Each row of a before or after table is a point. The points were changed in one or more steps. Then noise was added and the rows were shuffled. The steps act on how far a point lies along the listed directions, d1 being the first. Name the steps. A step turns or swaps two directions, mirrors them in a line or flattens them onto one, adds a multiple of one to another, or multiplies one. Angles are multiples of 10 degrees, from the lower direction toward the higher: turns from -170 to 170, lines from 10 to 170 but not 90. Use the fewest steps. Two steps may share a direction if one is a turn and the other turns, adds or multiplies; they go together, in the order done. Otherwise the lowest direction goes first.

Directions:
(1): [ 37 -23 -38]
(2): [ -3  48 -32]
(3): [-44 -22 -30]
Before:
[[ 29  21 -28]
 [ 31 -43  -5]
 [ 16  25  32]
 [-17  -9   8]
 [  9  20  -3]
 [-15  38 -20]
 [ 30  38   9]
 [ 34 -37  49]
 [ 90 -35  12]
 [ -5  -5 -41]
 [ 76 -23   8]
 [ 19  11  41]
 [-11 -47  36]]
After (13 x 3):
[[ 24  30   0]
 [ 11 -13  55]
 [ 25 -30  38]
 [ 21   4 -33]
 [ 57  30 -44]
 [ -6 -64  47]
 [-13 -24  18]
 [ 76  36 -48]
 [-13  25  -7]
 [  6  16  -6]
 [ -2  29 -56]
 [ 11  -7  41]
 [ 22  59 -54]]
Steps: add 1.5 times d1 to d2; multiply d3 by 0.7

Directions:
(1): [  8  58  28  48  12 -46   0 -16]
(2): [-18  30  -9  -2  12   0  -2  87]
(3): [ 38 -31   1  -2 -50 -55 -19  26]
(4): [ 30  29 -35 -37  28  -6 -59 -13]
(5): [ 33 -40 -24  31  63 -16  21  10]
Before, 8 rows:
[[ 37 -36 -14   6  -5 -35  -6 -31]
 [-17  18 -29  20  60  -7   1   5]
 [-17  38  33  33 -15  -7  23 -12]
 [ 17 -14  -4  25  43  -6   8  21]
 [ 15 -16   0   1   5  -6 -21  -8]
 [-41  36  40  25 -45  -4  39  24]
 [  3  20  -9   9  28 -27 -10  18]
 [ -9 -30  -5   3 -36  12   9  -2]]
After (8 x 8):
[[ -63   44   14  -22  -40   30   23   95]
 [ -56   75   10    6    4   28   19   91]
 [  33  -20    3   12   -3  -29  -23   -8]
 [ -10    4  -27  -11   31   -6   -6   84]
 [  72  -37    3   33  -42 -109  -15   -2]
 [ -67   32  -36   13  103   56   27   38]
 [  15  -35    8   14  -64  -19   -3  -65]
 [   1  -23   -7   17   42   12   22   42]]
Steps: turn d1 and d2 by 70 degrees; multiply d2 by 2.5; multiply d3 by 3; turn d4 and d5 by 20 degrees

Directions:
(1): [-13   5  -9  32  30  20 -29  46 -48  -6 -11  73]
(2): [-60 -23   7  72  -1 -11   0  -6  19 -44 -29 -28]
(3): [ 17 -36  23  -8  -5 -76  12  -7  31 -21   2  63]
(4): [-11  32 -32  32  37  -7  71 -46  -1  33   4  24]
Before:
[[-31  13   2  45   6   6  10  20   3 -24 -17  28]
 [ 35   8 -18 -46   1  -7  23  17  -3  18  21  55]
 [ 53  63 -38 -66  37  58  54 -16 -53  88  42  -2]
 [-16  20 -19  40  28 -21  36 -24  23  13  -8  43]
 [-14  23 -15  29  21  15  19   8   9   1  -2   7]
 [  7   7  -4   7 -14 -19   9 -17  30  -4  10  33]
 [-18  32 -30   6  -8  56  28  -2 -27  18   0 -30]
 [-37  14 -10  57   5 -17  69 -43  10  18 -17  20]
 [ -2  12 -11  -2   4  17  22   7 -25  31   7 -10]
 [-35 -15  -1  23   5  -6   5  -6  17 -23   0 -21]]
After:
[[-17  31 -20  35  17  16  34  -9  16  12   0 -15]
 [-29  64 -54  16  -3 107  34  -3 -47  33   2 -68]
 [ 12  -6  -2   7  -9 -44  18 -19  33  -8   5  63]
 [-43  26 -23  78  33 -31  99 -54   2  34 -19  59]
 [ -5  22 -18   7   9  34  32  -9 -22  39   4 -30]
 [ 36  -1  -8 -55 -16 -40  45 -12  31  13  24  35]
 [ 35  97 -68 -55  44  98  86 -44 -58 116  44 -61]
 [-29  13   6  36  -7 -11  35 -12  33 -21 -12 -16]
 [-14  22 -21  49  34 -44  76 -59  45  18  -4  43]
 [-33  -9  -6  36  15   0  -5  11   1 -20  -2   9]]
Steps: mirror d1 and d2 in the line at 80 degrees; multiply d3 by 2; multiply d4 by 1.6

Directions:
(1): [ 31 -11 -10  91  64  -3  -1  -3  30 -12 -44  30  25   9   2 -22 -40 -19
 -41  -6]
(2): [-12 -28 -27 -31  24  -5  19 -10 -51  41 -30  10  -2  -4  67  30  31 -35
 -70  29]
Before:
[[-13 -21 -14  -5  18 -13  20  -5 -36   7  -1   4  -1  -9  23  28  16 -20
  -21  16]
 [ 10 -10  15  -1 -10   6 -10  10   8  -6   7  -8  -6   3  -7  -2  14  24
   15 -16]
 [  0  24  42  33 -25  -1 -23  -3  44 -43  30  -2  -3   3 -58 -22 -29  52
   88 -24]
 [  0 -28   3 -13  29  -2  20 -13 -24  14 -28   6   5   0  48  27  26 -33
  -37   4]
 [ -8 -19  -8 -10  20   9   7  -3 -11  15 -10   4  -3  -9  28   9   6 -15
  -25   9]
 [-34  -6 -12 -64 -30   0  10  -2 -55  44  18 -25  -7  -2  43  32  44   3
  -30  14]
 [ 37 -21 -27  84 102 -11  -7   7  11  19 -86  30  19  24  51   5 -32 -47
  -86  -1]
 [-23 -11 -19 -58   5 -17   4 -13 -25  36 -16  -4  -7  -5  44  40  33  -7
  -24  11]
 [-18  -6  -8 -64 -13 -16  23 -13 -34  40  -4 -12  -8 -14  34  24  41   3
  -27  32]
 [-14  -5  11 -45 -17  -3  15   6  -2   6   6 -20   6  -6 -13  22   1   2
   17   9]
 [  2  -7 -29 -54   2  -4  10   6 -34  26 -16  -9   3 -11  31  21  10 -15
  -39  33]
 [  3  -5   9   5  15 -11  -6   4 -12  25 -28  19   3 -18  19  16  -2 -18
  -26   7]]
After:
[[ -1  22  40  29 -22  -3 -21  -3  39 -40  27  -2  -2   3 -53 -18 -27  50
   83 -23]
 [  9 -13  13  -4  -8   5  -8   8   4  -2   4  -7  -6   2   0   2  16  21
    9 -12]
 [-42 -24 -29 -83 -14  -4  23  -8 -87  70  -2 -19  -8  -4  84  51  63 -20
  -74  33]
 [-19 -16   0 -55  -8  -5  22   2 -21  21  -7 -16   6  -8  11  33  12 -10
   -8  19]
 [  1 -24   5 -10  26  -1  18 -11 -19   9 -23   3   6   0  41  24  23 -29
  -30   0]
 [  8   0  13  11  12 -10  -9   7  -3  17 -23  17   4 -18   9  12  -6 -12
  -16   2]
 [-14 -22 -14  -6  18 -13  21  -6 -38   8  -1   3  -1  -9  25  28  17 -22
  -23  17]
 [  0 -13 -33 -61   7  -6  14   4 -44  34 -22  -7   3 -12  45  27  16 -22
  -52  39]
 [ 51  14   5 121  73  -5 -30  18  73 -31 -48  18  20  29 -30 -32 -70  -5
   -1 -36]
 [ -8 -17  -5  -8  19   8   6  -3  -7  13  -8   3  -4 -11  25   6   4 -13
  -22   7]
 [-25 -19 -19 -78  -2 -17  32 -17 -57  60 -19  -9  -9 -16  65  39  55 -14
  -59  44]
 [-26 -20 -28 -68  12 -20  10 -15 -41  49 -27  -2  -7  -7  65  49  44 -17
  -45  21]]
Steps: add -1 times d1 to d2

Directions:
(1): [-13   1  -3  31 -12  -7 -35 -67 -31 -27 -37 -15  25 -15 -51  19  79  -7
   1 -21 -37 -34 -13  -8  34  20 -78  54   2  20  34  -1]
(2): [-22 -51  62 -60  -6  31  17 -14   1  33  38 -16   1 -85  24   0   1  -6
   9   9 -13  16  57 -20 -50  28 -50  18   5  20   5 -49]
(3): [  0   2 -21 -14   6 -11  24 -68  18  -3  18  -7 -52  -4 -46 -12  12  13
  19   4  99 -34  27   5 -57 -30 -32   4 -12  -3 -33  72]
(4): [-18   1  -4  -1 -30 -48  20 -35   3  72 -30  52  24  -5 -60  32 -49 -10
  -2   3 -18  22 -18 -54 -32  40  46  58  27 -30 -16  16]
(5): [ 54  -5  -1  26  13 -42 -35  20 -37   1  30 -37  -6  21  25  47 -32  69
 -44 -30 -11 -45  52  18 -54   5  14  57  22   8  30   6]
(6): [ 49  -1  36  42 -25  35  31 -17 -17  32  -9 -58   3 -20   3  46  38 -12
  -6 -18   5  25 -41  23 -28 -33  -3 -37  50 -97  -5  -4]
Before (9 x 32):
[[  78  -16   58    1   17   69   11   17    6  -21   49 -118  -48  -20
    93   -4   18   25  -22  -23   59  -22    6   70  -54  -66  -32 -100
    24  -50   -3  -13]
 [  -3   12   -4  -24    8    3   10   39   22  -10   23   18  -17   21
    25  -25  -51   -8  -15    5   13    4   -1   -1   -9   -1   47  -30
   -13   24  -16   -4]
 [ -47    6  -31  -26   32  -22   10  -19   35   -5   -3   68  -17    2
   -21  -45   -5  -20    8   15   41   23    9  -14   17   -1   19   -7
   -21   28  -27   32]
 [ -44  -36   27  -62   -3   46   28   23    7    5   22   13  -10  -40
    33  -50  -28  -29   17   34  -15   23   45  -23    1    5  -10  -37
    -8   10    3  -50]
 [  -9    2  -10   -8  -12    0   10  -19   26   17  -17   24    1  -17
   -30  -15   12  -21   11   21   27   14  -33   -6   14   -6   20  -27
    -2  -13  -18   17]
 [ -32   12  -12  -12    8    0  -28    3   13  -29   11   30  -15   23
    -4  -28    4    3   10   12   -2    5   10   -3   22   -5  -43   -5
   -29   42   -8    4]
 [  10   20  -32   -1    0  -20   30  -41    2  -10    0   13  -37    9
   -39   -9  -21   11   13   -2   70  -30   -7    7  -10  -33  -11   10
     6    4   -3   59]
 [  46  -36   51   24    0   35    9    7  -37   10   53  -78  -11  -23
    74   40   24   41   -5   -8   25   -6   36   68  -78  -19  -12  -20
    32  -53   10  -19]
 [ -10    2   -2  -10    3   17   -1   19  -19   -7  -13   11    3   -9
    12  -21    8  -22  -10   13    0   15  -22   -9   34  -13   18  -19
     2    7   -5  -14]]
After, 9 rows:
[[ -14   32  -14   30   -9   -4  -30   -3    0  -18  -27   28    4   42
   -21   -5   19  -16    5    4  -34   21  -40   -2   49   -8  -23  -14
    -7   -3    1    3]
 [ -26   -6   -1  -30   -4   29   17    0   40   -8   -6   20   -2  -27
    -6  -49   23  -30   21   35   29   14  -20    0   32  -12    0  -53
   -28   18  -16   -2]
 [ -30   19  -34   11   33   22    3    7   28  -33  -17   42  -12   20
     6  -52   27  -39    6   13   29   39  -34   21   66  -35   25  -65
   -22    5  -23   16]
 [   3    4   -7   -3   20   21   -6   24  -13  -56    4   -5  -11   -2
    36  -30    2    7    0   -6    0  -22    6   31   53  -20  -33  -16
   -12   53   40  -15]
 [  -3    6    6   14  -33   40   53   -4    3   29  -31    6   -1    5
   -23  -15   -5  -53   15   18    1   47  -53  -14   16  -34   33  -68
    34  -95  -25    0]
 [   2   19  -11   -1    0   -1   13   33   24   -4   16   18  -10   32
    16  -17  -44   -9  -15    1    9    8  -24    1   -4   -6   58  -29
    -6   -1  -20    5]
 [ -20   -2   -8  -21   -7    8   15  -10   -8   11  -26   32   -2  -17
   -19  -22   -2  -35   -1   17   12   20  -29  -30   21   -8   22   -4
     3    3  -23    0]
 [  17  -40   98  -17  -14   21  -34   27  -30   41    2  -47   60  -63
    72   38  -17    9  -54  -30 -122    8   10  -17  -15   58  -21   32
    43    7   52 -109]
 [  32  -55   69   20  -11    3  -19    9  -64   36   40  -52   37  -38
    68   71  -10   56  -29  -13  -60   -4   53   28  -69   36   -7   57
    46  -24   37  -65]]
Steps: turn d3 and d4 by -110 degrees; add -0.7 times d3 to d1; swap d2 and d6; multiply d5 by 1.6
